Each wall is flat, endless, passes through zero and stands at right angles to its row. A trip goes straight from one point to another. Which walls does it cross, in order?

Walls:
(1): [-0.49,  0.35,  0.17]
(2): [-0.59, -0.46,  0.01]
(3): [-0.36,  0.25, -0.28]
(4): [0.47, 0.24, 0.04]
Trips:
[ 0.41, -0.33,  0.43] to [-0.03,  0.32,  0.04] -> 1, 3
[-0.66,  0.39,  0.10] to [-0.34,  0.00, -0.04] -> none
[-0.06,  0.73,  0.05] to [ 0.48,  0.45, -0.61] -> 1
[ 0.02, -0.72,  0.01] to [-0.62, -0.19, -0.24] -> 3, 1
[ 0.45,  0.12, -0.01] to [ 0.00, -0.78, -0.24] -> 2, 4
[-0.38,  0.25,  0.00] to [-0.42,  0.35, -0.19] -> none
[-0.18,  0.50, -0.05] to [ 0.38, -0.21,  0.14] -> 3, 1

Walls:
(1): [-0.09,  0.42,  0.39, -0.28,  0.00, -0.51]
(2): [ 0.37, -0.51, -0.17,  0.90, -0.28, -0.04]
(3): [-0.62,  0.41,  0.38,  0.36,  0.30,  0.26]
(4): [-0.19, -0.07,  0.19,  0.02, -0.06, -0.95]
Trips:
[ 0.09, -0.39,  0.02,  0.29,  0.67, -0.29] to [-0.46,  0.15, -0.44,  0.08,  0.07,  0.42] -> 4, 2
[ 0.10, -0.51, -0.52,  0.07, -0.28,  0.09] to [-0.31, -0.66,  0.10, -0.06, -0.54,  0.45] -> none
[ 0.46, -0.10,  0.25,  0.04,  0.16,  0.49] to [ 0.19,  0.02, -0.18,  0.11,  0.34,  0.07] -> none
[-0.53,  0.54,  0.11, -0.20,  0.66, -0.29] to [-0.25, -0.39, -0.13, -0.01,  0.18, -0.07] -> 1, 2, 3
[-0.17, -0.02,  0.10, -0.33, -0.06, -0.39] to [-0.10,  0.15, -0.62, -0.22, -0.39, -0.05] -> 1, 4

Walls:
(1): [-0.12,  0.55, -0.54, -0.30, -0.12, -0.24, -0.03,  0.04,  0.22]
(2): [-0.33, -0.53,  0.25,  0.12,  0.58,  0.04, -0.62, -0.25,  0.30]
(3): [ 0.55,  0.47, -0.18, -0.78,  0.10, -0.30, -0.14, -0.28,  0.51]
Trips:
[ 0.11,  0.20,  0.05, -0.75,  0.64,  0.62, -0.27,  0.15, -0.23] to [-0.12, -0.19, -0.27, -0.38,  0.76, -0.22,  0.21, -0.29,  0.57] -> none
[-0.56, -0.11, -0.07,  0.72,  0.33,  0.20, -0.39,  0.02, -0.67] to [ 0.20,  0.15,  0.35,  0.41, -0.14,  0.23,  0.20, -0.24, -0.30] -> 2
[ 0.15, -0.13,  0.36,  0.11,  0.19, -0.10,  0.07, -0.16,  0.20] to [ 0.41, -0.83, -0.51, -0.21,  0.25,  0.14, -0.05, -0.14,  0.21] -> none
[-0.31, -0.70, -0.07, -0.31,  0.41, -0.43, -0.17,  0.57, -0.22] to [-0.34, -0.51, -0.33, -0.23, -0.11,  0.52, -0.43,  0.38, -0.32] -> none
[ 0.43, -0.68, -0.20,  0.14,  0.59, -0.63,  0.15, -0.05,  0.30] to [ 0.64,  0.03, -0.94,  0.04, -0.39,  0.03,  0.34, -0.03,  0.18] -> 1, 2

Walls:
(1): [-0.54, -0.18,  0.08, -0.66, -0.52,  0.24,  0.31,  0.27,  0.27,  0.46,
  0.32, -0.04, -0.46, -0.13]
(2): [ 0.18, -0.16, -0.24,  0.39, -0.22, -0.52,  0.29,  0.07, -0.13,  0.00,
  0.13, -0.13, -0.55,  0.03]
(3): [ 0.07,  0.09, -0.36, -0.45,  0.04,  0.11,  0.13, -0.50,  0.10, -0.46,
 -0.48,  0.32, -0.53,  0.28]
(4): [ 0.21, -0.25,  0.44,  0.14,  0.22,  0.22,  0.62, -0.07, -0.25,  0.06,
 -0.57, -0.06,  0.39,  0.13]
(5): [ 0.41, -0.58, -0.51, -0.69,  0.30, -0.53,  0.11, -0.40,  0.61, -0.56,
  0.08,  0.74, -0.05,  0.44]
(6): [-0.46, -0.78,  0.32, -0.38,  0.49, -0.37,  0.20, -0.87,  0.57, -0.33,
  0.24, -0.64,  0.16, -0.13]
(7): [ 0.02, -0.25, -0.20,  0.11,  0.17, -0.29, -0.30,  0.51,  0.36,  0.09,
  0.36, -0.34,  0.35,  0.02]
(8): [-0.24, -0.26,  0.15,  0.26, -0.16, -0.01,  0.08, -0.31, -0.25, -0.26,
 -0.16,  0.36,  0.20,  0.00]
(9): [ 0.16, -0.22,  0.22,  0.35, -0.01,  0.07,  0.30,  0.68,  0.48,  0.21,
  0.01, -0.16, -0.58, -0.41]
Trips:
[ 0.23,  0.18,  0.62,  0.58,  0.07, -0.11,  0.35,  0.07,  0.71,  0.20,
 -0.11, -0.05,  0.33,  0.00] to [-0.55,  0.52, -0.17,  0.15,  0.31, -0.77,  0.37,  0.14, -0.27, -0.40,
  0.34, -0.12,  0.02, -0.19] -> 2, 8, 4, 9
[-0.19,  0.83,  0.34, -0.08,  0.22,  0.02, -0.30,  0.23, -0.21, -0.97,
  0.33,  0.29, -0.06,  0.09] to [-0.15,  0.24, -0.24, -0.18, -0.57,  0.16, -0.28,  0.13, -0.58, -0.05,
  0.11,  0.20, -0.25,  0.68] -> 1, 2
[ 0.17,  0.30, -0.02, -0.55,  0.40, -0.15, -0.08, -0.01, -0.61,  0.14,
  0.44,  0.31, -0.07, -0.81] to [-0.24, -0.16, -0.67, -0.39, -0.08, -0.16, -0.06,  0.38, -0.09, -0.52,
 -0.17,  0.06,  0.19, -0.40] -> 5, 3, 7, 8
[ 0.27,  0.34, -0.22, -0.14,  0.50,  0.09,  0.60,  0.44,  0.01, -0.02,
  0.65,  0.54,  0.85,  0.61] to [ 0.49,  0.57,  0.31, -0.64, -0.07,  0.75, -0.11,  0.24, -0.25, -0.20,
 -0.16, -0.41, -0.09, -0.34] -> 5, 7, 1, 3, 9

Walls:
(1): [ 0.29, -0.26, -0.11,  0.37, -0.03,  0.32,  0.26, -0.08,  0.07, -0.04,
  0.38, -0.32, -0.29, -0.29, -0.10, -0.31, -0.07, -0.35,  0.23,  0.09]
(2): [ 0.32,  0.21, -0.02, -0.26, -0.21,  0.08, -1.05,  0.15, -0.33, -0.44,
 -0.20, -0.04, -0.13, -0.34,  0.23, -0.05, -0.38, -0.80,  0.34, -0.25]
(3): [-0.05, -0.27,  0.03, -0.75, -0.93,  0.33,  0.27, -0.74, -0.10,  0.09,
 -0.18,  0.19, -0.18, -0.35,  0.09,  0.50,  0.54,  0.54,  0.01,  0.01]
(4): [-0.30, -0.28,  0.32, -0.22, -0.14, -0.21, -0.17, -0.05, -0.07, -0.32,
 -0.17, -0.19, -0.21,  0.18, -0.03, -0.14, -0.47,  0.06, -0.41, -0.38]
(5): [-0.34,  0.00,  0.17,  0.13, -0.31,  0.07,  0.58, -0.07, -0.34,  0.14,
  0.08, -0.18,  0.06, -0.41,  0.10,  0.35,  0.16,  0.04, -0.25, -0.38]
(6): [ 0.42, -0.42, -0.36, -0.56,  0.17,  0.53, -0.36, -0.34,  0.28,  0.23,
 -0.13, -0.20, -0.46, -0.19, -0.34,  0.39, -0.43, -0.08, -0.20, -0.14]
(7): [-0.42, -0.01, -0.13,  0.01,  0.08,  0.01,  0.09,  0.40, -0.31, -0.05,
  0.03,  0.00,  0.42, -0.35,  0.52, -0.50, -0.08,  0.20,  0.27, -0.39]
(8): [ 0.13,  0.46, -0.09,  0.61,  0.55, -0.01,  0.02,  0.15, -0.31, -0.61,
  0.25,  0.44,  0.26,  0.13,  0.54,  0.61, -0.18, -0.57,  0.12, -0.40]
(9): [ 0.08,  0.08,  0.09,  0.08, -0.01, -0.03,  0.02,  0.08, -0.23,  0.17,
  0.30,  0.21, -0.49, -0.95,  0.13,  0.00,  0.32,  0.37, -0.06, -0.69]
Trips:
[-0.38, -0.47, -0.38, -0.40,  0.44,  0.13, -0.07, -0.36, -0.13,  0.41,
 -0.48, -0.14,  0.16,  0.43,  0.74, -0.18,  0.67, -0.01, -1.00,  0.14] to [-0.76, -0.01,  0.14,  0.39, -0.15, -0.31,  0.59, -0.29, -0.39, -0.13,
 -0.17,  0.08,  0.17, -0.08,  0.07,  0.37,  0.45, -0.31,  0.10,  0.12] -> 6, 8, 4
[-0.29,  0.67, -0.15,  0.32,  0.22,  0.09, -0.28, -0.67, -0.21,  0.18,
 -0.02, -0.02,  0.20,  0.21, -0.05, -0.25,  0.02, -0.09,  0.95,  0.37] to [ 0.32, -0.35,  0.26, -0.13,  0.03, -0.61,  0.58, -0.18,  0.46,  0.36,
 -0.34,  0.23,  0.17, -0.05, -0.42, -0.73, -0.11, -0.16,  0.35,  0.08] -> 8, 2, 7
[ 0.10,  0.05,  0.38,  0.38,  0.13, -0.26, -0.45,  0.53,  0.58,  0.05,
  0.37,  0.07,  0.12, -0.46, -0.10, -0.13, -0.04, -0.37, -0.55, -0.25] to [-0.15,  0.90, -0.23, -0.10,  0.56,  0.27, -0.13,  0.67,  0.19,  0.26,
 -0.17, -0.06, -0.19,  0.13, -0.22, -0.15, -0.31,  0.41, -0.09, -0.38] -> 1, 6, 4, 2
[ 0.24,  0.22,  0.90,  0.25,  0.04,  0.14,  0.82, -0.33, -0.31, -0.04,
  0.24, -0.31, -0.51, -0.02, -0.21, -0.48,  0.17, -0.02,  0.50, -0.03] to [-0.27, -0.20, -0.26, -0.23, -0.44,  0.24,  0.20, -0.38,  0.14, -0.23,
  0.15,  0.44, -0.34,  0.16,  0.12,  0.00,  0.33,  0.18,  0.20,  0.06] -> 6
[ 0.28,  0.09, -0.17,  0.07,  0.50, -0.39, -0.17,  0.14, -0.62, -0.28,
 -0.23,  0.30,  0.00,  0.27,  0.30, -0.73,  0.16, -0.15, -0.34,  0.19] to [-0.03, -0.69,  0.56,  0.37,  0.17,  0.34,  0.18, -0.52,  1.03, -0.20,
  0.48, -0.28,  0.61, -0.31,  0.03,  0.44,  0.52, -0.39, -0.19,  0.20] -> 4, 1, 2, 7, 5, 3, 6
[ 0.31,  0.45, -0.37,  0.06,  0.16,  0.36,  0.46, -0.26, -0.41, -1.13,
 -0.55,  0.19,  0.29,  0.16, -0.31, -0.01, -0.72, -0.06,  0.25, -0.44] to [ 0.91,  0.49, -0.26,  0.01, -0.13,  0.17, -0.08, -0.36,  0.23, -0.52,
  0.21,  0.35,  0.20,  0.43,  0.12, -0.15, -0.23, -0.66, -1.04,  0.00] -> 7
